Each row of a before or after table is a point. One or more steps were done to the points. Then noise was added and the rows were shuffled. The steps act on columns, c1 being the first. What was done? A step turns or swaps two columns, mirrors them in a line or flattens them onto one, adds a multiple of one to another, or multiplies or shifts one. Angles are multiples of 10 degrees, from the lower column toward the higher: turns from -170 to 170, lines from 10 to 170 but not 90. Use the fewest steps. Two steps may share a column if one is a turn and the other turns, adds or multiplies; they go together, in the order done. Otherwise the lowest column goes first.

Before (10 x 2):
[[ 46  -9]
 [ -2 -60]
 [ 33  17]
 [  2  -9]
 [ 16  26]
 [  1 -26]
 [-10   1]
 [-25  18]
 [-31 -39]
 [-11   9]]
After (10 x 2):
[[  9 -10]
 [-26   0]
 [ -9   3]
 [ -8  46]
 [-59  -1]
 [ 17  33]
 [-39 -30]
 [  1 -11]
 [ 26  16]
 [ 19 -25]]
Steps: swap c1 and c2

Before:
[[-19 -18  -8   3]
 [ 17 -29   4   3]
 [ 17   8  21  13]
 [ 21  11  18   0]
 [ 21  21  13  -1]
 [ 19  11  -6  -2]
 [-11 -19  23  12]
 [-18  13  13   1]
 [  1   6  24  23]
 [ 21  17  17   0]
 [ 13  23   4   3]
 [ 11  21 -18  20]
 [ -2 -10  -6   3]]
After, 13 rows:
[[-21  18 -33  28]
 [-13  23  -9   4]
 [-21  11 -35  29]
 [-17 -29 -10   4]
 [ 11 -19 -51  28]
 [ -1   6 -61  22]
 [-11  21  22 -44]
 [ 19  13 -25  20]
 [-21  21 -24  22]
 [-19  11  13  -8]
 [-17   8 -49  23]
 [ 20 -18  13 -15]
 [  2 -10   9 -12]]
Steps: multiply c1 by -1; multiply c3 by 2.5; turn c3 and c4 by 140 degrees

Before (14 x 8):
[[-14 -11  -5  10 -23   3  21  17]
 [ 12  23  -7  23   5  -3 -11   9]
 [-21  15  38 -25   6 -24  -1   6]
 [-23 -38   9  -6 -10  -3  15  11]
 [ 16 -21   6   3 -21 -17  24   5]
 [-15 -11  24 -13 -28   7  20  -1]
 [ 19  -7 -10  20  12   8 -10   5]
 [-25 -27   5 -20 -19 -11  28  30]
 [ 22  -2 -17  22   1  -2   7 -10]
 [  8  27  -7  55  18 -15   0 -14]
 [  0  19  40 -11  23   0   7  13]
 [-15 -13   2 -17 -16  -7  17  31]
 [-13  22  14 -26  28  -2  20   6]
 [-17  25  51 -10  25 -10  20  22]]
After, 14 rows:
[[  0  21  23 -26 -29 -13   3   6]
 [  0  -7 -25 -13 -13  11  31   0]
 [  0   0   8  20   5   9 -16   4]
 [ -1  24   3  23   6 -14 -13  10]
 [  0   1  -5 -17   1   0  23  32]
 [  1  29   3 -10 -60 -21   4  22]
 [  0 -14  -5 -20  -3   4  34  29]
 [ -1   9  17  55  -2 -27  -9 -14]
 [  0   1  -5   9  10   8  31  17]
 [  0 -23  -8   4  -2  -4  31   6]
 [ -1   4 -14 -25 -35 -28  -3   6]
 [  2 -30  -6  -5  -7  16  19  10]
 [  0  23   0 -10 -47  -9  -6  14]
 [ -1  -7  12  21  12  -1   6 -10]]
Steps: multiply c1 by 0; turn c2 and c6 by -30 degrees; add 0.5 times c8 to c2; turn c5 and c7 by -30 degrees; turn c3 and c5 by -120 degrees

Before, 14 rows:
[[ -3   7  -6 -11  -1  22  16 -21  25  12   4  -5]
 [-16  -3   3 -18   3  -8   7  32  -9  -6  -4  -8]
 [ 10  18  23  18   5  15   8  -9  11  22  -6  -5]
 [-17 -28  25 -19   1 -30  -2  16  -9  10  -2   3]
 [-13 -20  16 -12   1   8 -14  20 -15  -5  -9  -5]
 [ 15   1  -8  27 -13 -16   3  -6 -13   3  29   2]
 [ -7  19  -8  28 -10   9  -1 -10  31   1 -13  22]
 [ -2  12 -21  11 -10   7   0 -24  -1  17 -23  11]
 [ -7 -15  17 -11   1 -29 -18  16  -3 -15  -9 -29]
 [ 20   4 -14   9 -20 -10  15   1   5   6 -21  12]
 [-17 -28  13   6  -8 -10  19   9 -11 -12  -4 -20]
 [-11 -25   9 -22  32 -10   1  14  -4 -29 -28   5]
 [ -9   9 -20  16  18  11   9  -6  21  28 -19   1]
 [ 27 -27 -17  27 -24  -4  -1   7   9   0  11  -1]]
After (14 x 12):
[[-14  20 -21  -1   1  17 -10  -6  -7  21 -12  -6]
 [-18  26 -17  15  -6 -21  -3 -12  -6   9  19 -13]
 [-10  -8  29   5  20  22 -21  29   7  -6  12   6]
 [ -6  -7  25   0   0  46   3  13  -7 -19  14  -5]
 [ -8  15 -11  21   1 -55 -10 -15 -12  19 -16 -22]
 [ 26  26  15   6 -22  -8  14  -4  13   8  -2   8]
 [-17   4  -9   2   4 -17  -3  -7   2  32   8 -10]
 [ 16  -1  -6   6 -13 -32  28   4  14  -6   2   8]
 [-13  24  -7 -12  33 -20 -27 -26  -9  15   0  -1]
 [ -2 -12  10  -5 -10  12 -23  18  18 -24   1  12]
 [ -7 -21  32 -11  -9  17 -13   0 -10  -9  -3  21]
 [-17  28 -18  -8  -1 -59  -3  10 -18  16  -1  -3]
 [ 10 -19  -1   9   3  30  -4  22 -27 -10   7   1]
 [ 19  -4  14  -7 -19 -20 -22   6   9   2  15  13]]
Steps: multiply c2 by -1; turn c3 and c9 by -120 degrees; multiply c4 by 0.4; turn c4 and c12 by 50 degrees; multiply c6 by 2; swap c7 and c11; swap c8 and c10

Before, 13 rows:
[[ -5 -17  -4  -4  15  -4   3 -10  -6 -23 -16   9   8  31 -28 -42  -5 -12]
 [ -6  21  16  11  -6  -9 -11 -18   8  24  16  -1  -8  31  23  -1  -8 -10]
 [ -8 -16   8  29   7  18  13  -1 -13  14  -1   2  -4  21 -17  -1   8  -2]
 [  9 -11   4 -15  -6  -6 -15 -17   5   3   6  -1  20   5  -1 -20  22  21]
 [ 15 -15 -19   0  12 -20  -2 -31  -3   0  23  -9  28 -10 -10  -9 -33  -2]
 [ -6  20   2   3  -9  -5  19   0  -8  -4  22   3  11  17   0 -11  -5   6]
 [ -3  -1  -5  46  18   5 -10 -22  16 -11 -16  -6 -16  -8  29   1  14 -12]
 [  7 -10  -8   0   7   6 -37  32 -10  22  25 -20 -16  24 -26  -6  23  16]
 [-21  14  -5 -18   1  13  -6 -17  24  12  -8 -20 -24  11 -15 -13  -8 -12]
 [-14  -4 -11  10 -24   3  -9  34   1   0 -14  22  45  16  15   6 -18  22]
 [ -2  -2   4  -2  21 -16  -1 -21  20  15 -11  -3  -4  10 -22   5  11  -8]
 [ -1  -9 -24 -15  -6 -11  13 -21   5  -7  -6  17 -10 -10  28  -3   3  60]
 [  5 -35 -23  47  -7  -4   1   7   4 -14   2 -17  -2  13  -7  -1   7  -7]]
After, 13 rows:
[[  8  -9  -8   1  22   6 -36  30 -11  23  24   1 -18 -24   8  -7  22  15]
 [ -6  18   1   5   2  -3  17  -1  -9  -5  24 -11  10  -5  -5 -14  -3  -6]
 [  0  -8 -24 -15  11 -11  12 -22   4  -6  -7 -57  -9  23 -14  -3   3  23]
 [ -1  -1   4  -2  -7 -16   1 -21  19  15 -11  16  -5 -20  12   6  11  16]
 [  9 -10   3 -14  10  -7 -15 -17   5   3   5 -17  21  -4  -1 -21  21   5]
 [ -1  -1  -6  48  -6   5 -11 -20  16 -10 -17  20 -16  25 -16   0  14   9]
 [-20  11  -3 -19  13  12  -7 -19  25  11  -7  22 -23 -15   7 -11  -8  -3]
 [ -5 -18  -4  -3 -17  -4   2 -10  -4 -24 -15  10  10 -30   9 -41  -4   6]
 [  5 -36 -20  46  13  -4   1   8   6 -13   2  10  -1  -8   1  -2   8  -8]
 [-16  -3 -11   8  -4   0 -11  35   0  -1 -14 -38  45   9 -15   7 -19 -10]
 [ -8 -15   8  30  -3  18  14   0 -12  13  -1   4  -4 -18   2  -2   9   6]
 [ -5  19  16  10   0 -10 -10 -17   7  22  16   5  -9  10 -25  -1  -8  -9]
 [ 15 -16 -17  -1   4 -20  -2 -29  -2   0  22  10  27  -6  10  -9 -32  10]]
Steps: turn c5 and c18 by 60 degrees; turn c5 and c12 by 120 degrees; multiply c14 by 0.4; turn c14 and c15 by -130 degrees

Before (13 x 32):
[[-10 -15 -19   7  13   5 -15 -10  33  -6  16   2   7  -5  -3  -4  11  -8
   14   6  22   1 -16   5 -25  26  16   4   8 -14  -2 -13]
 [ -6 -16  -9  -9  -3  -4  -6 -21  13 -19   7 -22   7  -6   8 -15  23   3
    9   7  20  -8 -17   4 -17  17  16 -17   6   0 -22  -4]
 [ 23  13   6   1   0 -17  17   8  -7  12 -18  10   7  -7  -5  -5  -6 -14
  -15   1  -8  30   9  -9  10  -9 -21  -3   4  -1   9  11]
 [ 17  -5   4   7  -2  -9  12  27 -15  24 -13  -3   4   7   2  10 -17  -1
  -20 -23 -13   7  15 -22   0 -12  -1   6  18   0  -3  -4]
 [ -5 -22   4   7  10  -3 -20 -17  28 -19   5 -13   4   3   5  -7  14  -5
    1  13  33  -5   1  -3 -15  16   7 -18  -1 -30 -14 -35]
 [ -5  -8   9  15   5  -7  10 -15   4   4  16 -15 -20 -33 -25  -9   5  15
   -7  -2  -1  17  -3   1  -3  15  -7 -19  -3  -1   0  -5]
 [ 28   4  21  19 -14  -2 -13  12   1  17 -21   7  21   1   8   4   7  10
  -10 -24 -16  17  16 -25  -1  -9 -11  11  11  -1   8  14]
 [  9 -25  16 -11  14   4  18 -15  11  -7  17 -26  -9  -7 -21 -14   4   5
    5   7  -2  20   8   8  -9   7   3   3 -14  -5   4   4]
 [ -1 -11  -4   6   2 -12  14 -15  26  -7   2 -16 -21   1  -7 -12  22   8
   -7   2  -2  10 -13  16 -14  19  17  -8 -27 -11  -1 -13]
 [ 31  12   7  19 -18  -1 -11 -13  -2   1  -2   5  -3  10  10  25 -11 -12
    5 -29  16 -11  10   1   4  -9   2  14  16 -14 -22   9]
 [ -1 -12   0  21 -11 -10  15   0  -7   0 -17 -17  -6 -11 -18   3   6  -5
    5  -2  -7  19  17  -4  -1 -15 -10   6  -4  12  17  -2]
 [  8  11  13  -4  -4   7  16   9   4  20 -17  -9  -8 -12 -10  10   2   0
   -9 -12 -13  35   1 -21 -12 -33 -16  -1   0   0   2  -1]
 [-12 -24  -8   2  -2   1  -4 -13  12 -31  35   4   5   3   3  -3  21   7
   15   4  15  -8 -20   7 -11  10  12 -18  -9 -30  -4 -15]]
After, 13 rows:
[[ 29   4  18  18 -12  -1 -16  13   3   4   3   6  21  28   6 -25   6  10
  -10  12 -22  17  50  -5   0  -7 -14  11   8  -1  25  15]
 [ -9 -14 -18   8  13   6 -15 -15  32  -3  -5  -1   6  -7  -1  19  11  -8
   18  -9  29   1 -50   2 -23  25  15   4   9 -11  -8 -13]
 [ -4 -11  -4   6   1 -12  14 -17  27  -8 -10 -16 -21  -5  -8   1  22  10
   -6  -2  -3   8 -42   0 -15  20  16  -7 -25 -12 -14 -14]
 [ -8 -19   3  10  11  -1 -20 -14  28 -12  -9 -13   4 -20   5   6  15  -5
    0   2  33  -4   3  15 -15  15   7 -19   2 -30   0 -34]
 [ -1 -12  -2  22 -11 -11  18   0  -7   0   5 -16  -8   7 -17 -18   6  -4
    5  -8  -4  16  51 -16  -2 -15 -10   1  -5  12   9  -2]
 [ 10 -27  14 -12  12   4  21 -16   9  -5 -11 -25  -7  -6 -22  16   3   7
    5  -9  -3  21  24  -6 -10   9   2   6 -15  -6  -7   5]
 [ -7 -16 -10  -8  -1  -5  -4 -18  16 -14 -15 -21   8 -10   8   7  22   0
   12  -9  20  -8 -52  21 -20  16  17 -16   8  -2  -9  -5]
 [ 19  -7   6   7  -1 -11  10  29 -14  18   9  -5   4  28   2 -14 -19  -1
  -21  14 -20   8  48   7  -2 -13  -3   5  19  -1  22  -7]
 [  8  15  12  -6  -6   3  16   9   0  17  11  -7 -11  21 -12 -17   1   0
   -9  -6 -16  37   3   5 -14 -35 -16  -1   0  -1  20   0]
 [ -5  -6   7  14   4  -5  11 -14   4   2  -9 -13 -21  13 -27  13   7  20
   -7 -31  -5  18 -10  -1  -2  15  -7 -19  -3   0   3  -7]
 [ 32  12   6  19 -19  -2  -9 -10  -2  -9  24   5  -4  24   8  -4 -14 -11
    5  20  18 -10  31  22   3  -8   1  14  14 -12  -5  10]
 [-12 -23  -9   2  -2   2  -5 -15  12 -29  -4   2   4 -14   3  35  20   3
   14   0  26 -10 -61   2 -10  14  13 -18  -9 -29  -7 -15]
 [ 22  13   6   1   0 -18  16   7  -8  13  -5  10   7   3  -3 -18  -7 -15
  -14  -4 -16  31  27  -7  11 -10 -23  -3   3  -3  10  13]]
Steps: turn c10 and c20 by -20 degrees; turn c14 and c20 by 110 degrees; swap c11 and c16; add 0.5 times c19 to c21; multiply c23 by 3; mirror c24 and c31 in the line at 130 degrees
